Rows are points. Each copy is the shape, with its points in the same order, stretched, turned, moved and blurred by noise. Say if it was mirrored as well.

Shape:
[[-14 -44 -19]
 [ 55  52  44]
 [ 51  54 -20]
 [-20  40  53]
 [ -5  -9  69]
 [-37 -26 -45]
 [-12  -4 -40]
 [ -6 -37   0]]
Copy 1 (8 x 3):
[[-21 -10 -51]
 [ 20 -53  59]
 [ 55 -22  36]
 [-22   7  56]
 [-66 -31  34]
 [  2  21 -52]
 [ 21   7 -30]
 [-24 -24 -17]]
Copy 1 is: only turned
Copy 2 (8 x 3):
[[ 25 -38   2]
 [  4  75  36]
 [ 23  60 -29]
 [-56  19  27]
 [-23   4  70]
 [ 10 -50 -31]
 [ 10 -20 -34]
 [ 19 -27  22]]
Copy 2 is: only turned
Copy 3, 8 rows:
[[ 45 -39 -26]
 [-10  46  61]
 [-59  31   0]
 [ 42  65  39]
 [ 82  17  61]
 [ 26 -21 -58]
 [  1  -7 -44]
 [ 51 -29  -4]]
Copy 3 is: mirrored
Copy 4:
[[-36 -42 -15]
 [106   3  -3]
 [ 55  55  -8]
 [ 68 -45  64]
 [ 58 -89  15]
 [-58 -17  16]
 [-28   7   7]
 [-14 -51 -16]]
Copy 4 is: only turned

Shape:
[[-21 -51  36  75]
 [ -4  62  33 -51]
 [ 36   4  -1  16]
 [-15 -36 -19 -17]
 [-16  54  32 -32]
 [ 48  -6 -24   6]
 [ 34  -5  46   0]]
Copy 1 (7 x 4):
[[100  -6  46  46]
 [-44 -87   0 -18]
 [-11  18  47 -15]
 [  9  16 -45  -3]
 [-26 -84   1   3]
 [-29  54  35 -31]
 [ 25 -26  49 -36]]
Copy 1 is: only turned
Copy 2 (7 x 4):
[[-38  48  94   2]
 [ 24 -15 -46 -86]
 [  9 -20  10  18]
 [-56  15 -11  -5]
 [ 18  -7 -25 -85]
 [  7 -30  -8  40]
 [ 10  26   7  -4]]
Copy 2 is: mirrored
Copy 3:
[[  86   24 -104   15]
 [ -61  -44   48   69]
 [  13   46   16   15]
 [  34  -32    7  -34]
 [ -51  -40   24   65]
 [  16   54   40  -10]
 [  35   16    2   49]]
Copy 3 is: only turned

Shape:
[[-16 -43 -29  16]
 [ 16 -35  24 -13]
 [-33 -15 -24 -63]
 [-25  48  12  20]
 [ 42 -49 -62 -54]
 [ -4 -20  24 -29]
 [  9  35  34  22]]
Copy 1 (7 x 4):
[[ 16 -38  19 -31]
 [ 37  14  -3 -30]
 [-51  28  58 -70]
 [-63   4  10  19]
 [ 40  12  88 -63]
 [  1  26   4 -38]
 [-18  13  -8  26]]
Copy 1 is: mirrored
Copy 2:
[[ 12 -10 -35   1]
 [ -1  24  -8  31]
 [ -9 -46  22  30]
 [-19   8  20 -33]
 [ 59 -14  -2  44]
 [-15   3   7  30]
 [-12  42  12 -19]]
Copy 2 is: only turned
Copy 3 (7 x 4):
[[ 61 -49  -3  38]
 [ 20  -6  38  25]
 [ 40 -64  46 -68]
 [-38   7 -49 -28]
 [121 -18  46   2]
 [  8 -19  38  -8]
 [-39  29 -30  -1]]
Copy 3 is: only turned

Shape:
[[  4   5  32  -3 -60   4]
 [ 22 -22 -50 121  37 -38]
 [ 18  37  19 -20  39 -56]
 [ -3 -26   5 -31  56  24]
 [ -1 -13  22 -51 -43  22]
 [ -4  -1 -71  41  17  26]
 [  2  43  57 -12  10  -9]
 [  5  -1  10 -29   3 -21]
 [-28 -26  21   1 -13  14]
 [-59  38 -18 -49   8 -38]]
Copy 1 (10 x 6):
[[ -13   16   29   -9   70   32]
 [ -86   41  -37   24 -107  -40]
 [ -29  -46   21  -53   -5  -36]
 [  29   -5  -12   -1  -32   54]
 [  25    2   23    5   49   74]
 [ -23   54   -4   19  -54   51]
 [   0   -3   36  -61   36   -8]
 [ -12  -32   23  -12    9   18]
 [  28   34   24   30   -6   33]
 [  16  -24   89  -26  -11    4]]
Copy 1 is: mirrored
Copy 2:
[[ -56  -25  -43    9    5  -19]
 [  84   29  -50  -29  -47   31]
 [  59  -53  -22   -9   52   72]
 [  14   47   77   -2   43   20]
 [ -58  -16   17   20   18  -37]
 [  13    9   50   16  -70   12]
 [ -15  -17  -26   -4   60   67]
 [   8  -29    0   -1   30   10]
 [ -56   17    7  -26   25  -12]
 [ -35 -104   35  -44   25   48]]
Copy 2 is: mirrored
Copy 3:
[[ 37 -23 -13   7  38 -40]
 [ 59 -34 -46  14   1  97]
 [ 15 -41   3 -28 -31  14]
 [-18   7  15  33 -11  28]
 [ 23   3  11  27  19 -44]
 [ 54  32 -17  15   4  54]
 [ -4 -31 -12 -31  12 -12]
 [ 18 -23  10  13  -5  -3]
 [ 13  -5   5  17  39   2]
 [ 27   4  56 -46   1   3]]
Copy 3 is: mirrored
Copy 4 (10 x 6):
[[  15   66   51  -21   -4   57]
 [-108  -44   30   -7   18  -32]
 [ -29   39  -20   44   14   -5]
 [  23  -24  -29   -6   -2   -1]
 [  44   55   18  -45  -12   59]
 [ -16  -48   24  -75   52  -33]
 [  16   46   25   48   24   19]
 [  -1   31   -7   -6   -4   28]
 [  18   15   30  -16   10   59]
 [  20   34  -12   -9   83   43]]
Copy 4 is: mirrored

Shape, 12 rows:
[[-28 -44  13  58  -1   2]
 [ 33   8  44 -17 -69  -1]
 [ 77 -19   1 -17 -28 -40]
 [  5  47 -17 -52 -24 -13]
 [ -7  39  63  28  -7  36]
 [ 15  24  42  37  48   6]
 [-41  29 -69  21 -38  -5]
 [ 34  49 -29   3  43   9]
 [ 30  10  -4 -63 -44 -22]
 [-25 -10 -74  91   3  45]
 [  9  66   3  -4  18 -26]
 [-38 -14   3 -73  -3  -5]]
Copy 1 (12 x 6):
[[ 52  17  71 -16 -13 -26]
 [ 12 -33 -15  88  31   8]
 [-15 -27 -39  69  56 -61]
 [-40 -57 -49   8  18  24]
 [ 45  28   5  21 -10  66]
 [ 25  60  -8 -10  -4  24]
 [ 24 -78   2 -38 -35  -6]
 [  3  -7 -61 -32  17  10]
 [-45 -63 -40  49  48  -8]
 [102 -37  41 -73 -22 -34]
 [-19  -2 -54  -4 -16  32]
 [-66 -37  25 -25  36  20]]
Copy 1 is: mirrored
Copy 2:
[[ -5 -54 -31 -38   4 -17]
 [ 35  21  23 -36 -94   4]
 [  9  27  36 -67  -9  18]
 [ 35  25  57  49 -15  31]
 [ 17 -29  43  11 -53 -67]
 [-13 -47  69 -10   6 -60]
 [ 36  20 -47  81  37   8]
 [-24  10  72  39  42 -42]
 [ 22  38  54  -2 -42  56]
 [-30  -5 -89  42  62 -60]
 [ 23  -9  86  41  12 -36]
 [ 10 -23  41  32 -32  93]]
Copy 2 is: mirrored
Copy 3, 12 rows:
[[ -5 -41  -5  -9  -3 -45]
 [-25  74   6 -40 -57 -10]
 [-36  55 -19  15 -51  18]
 [-12 104  25  -9  13   3]
 [ -9   7  52 -56 -38   9]
 [ -1 -29  41 -15 -33  41]
 [-31  68  40  14  50 -68]
 [-36  24  46  10  16  42]
 [-19 100  -9  -9  -8  -1]
 [-66 -41  28  12  62 -65]
 [  3  65  60   9 -12  30]
 [ 16  52 -28 -27  45 -15]]
Copy 3 is: only turned

Shape:
[[ 27 -38  -3  40  52 -55 -14  59]
 [ 17   2  44  19  44  29 -31  20]
 [-17 -32   2 -30 -17 -50  -6 -25]
 [ 66 -37  -5 -55 -12   2  12  13]
 [-20  27 -29  52 -13  -4  -2 -10]
 [ 58  -5  23  38  -3  14 -74  16]
 [ 19 -24  10 -31 -44 -15 -48  31]
 [-19 -48  -7 -39 -58  -8   8  42]
 [-63  73 -64 -33  -9 -29   3 -20]
 [ 52  -8  16  49  78  -1 -60  51]
 [-27  32  -4 -44 -51 -75  53  15]]
Copy 1:
[[  46   45   21  -22 -110    3   49   47]
 [  63   41  -32   19  -15   11   -9   46]
 [  26    0   22    1   21  -45   51  -31]
 [ -38   -3  -28  -35   27    1   59   20]
 [  18   41    1   -5  -40   15  -21  -32]
 [  43  -23  -67   13  -48   18   -1   24]
 [   3  -36   -2   24   11  -20    8    3]
 [ -28   -9   61   13   46   -1   21  -10]
 [ -29   66   12   37   -5  -72  -24  -35]
 [  65   45  -52   17 -116   12   15   80]
 [ -15    9   72  -74   49  -58   -6  -48]]
Copy 1 is: only turned
Copy 2, 11 rows:
[[ 14  53  -8  -6  26 -46 -68 -68]
 [ 19  50 -36 -22 -13 -34  26   6]
 [-47 -21  25  -4  -1  24   3 -48]
 [-24 -44  62 -12 -18 -56   4 -15]
 [ -3  13   0   7  60  35 -18  22]
 [ 14  47   0 -45 -50   5 -21  19]
 [-31 -43   3 -22 -48   6 -21  -4]
 [-62 -71  -4   6   3 -19 -24 -12]
 [ 25 -71   0  41 103  72  17  10]
 [ 54  86 -18 -13 -17 -43 -30 -27]
 [-25 -86  15 -38  80  23 -29 -30]]
Copy 2 is: mirrored
Copy 3 (11 x 8):
[[-28  59   0 -17 -80 -36  22  53]
 [-11  53 -16   2 -42  51  15  40]
 [ -4 -40  -4 -34 -37 -18 -12  -5]
 [-19  -6  52   7 -40  17  37 -18]
 [-24  20  -2  13   9 -23  16  53]
 [  4  40 -47 -27 -41  49  77  33]
 [ -2  -1 -24 -10 -46   1  23 -42]
 [  6  -8  18  46 -41 -40  -2 -40]
 [-62 -12  11 -13  45 -47 -64 -22]
 [-17  96 -28 -35 -69  28  47  67]
 [-95 -49  16  24 -16 -58 -65 -56]]
Copy 3 is: mirrored
Copy 4 (11 x 8):
[[ 29 -72 104  58   7  12  -9  44]
 [ 62 -16   6  49  15   2 -22  28]
 [-51 -41  31  40  11  18  82  -8]
 [ 24  -1  20  37  30  11  42 -86]
 [ 14 -11  14 -63  -7  -9   1  23]
 [118 -37  14  33  22 -16  22  44]
 [ 31 -31  18  55 -16 -10  82 -38]
 [-24 -15  17  27 -72  14  89 -77]
 [-97 -23 -27 -45  -6 -64  18 -11]
 [101 -60  54  54  39 -15 -52  69]
 [-94  19  53  11 -11 -32  70 -42]]
Copy 4 is: only turned
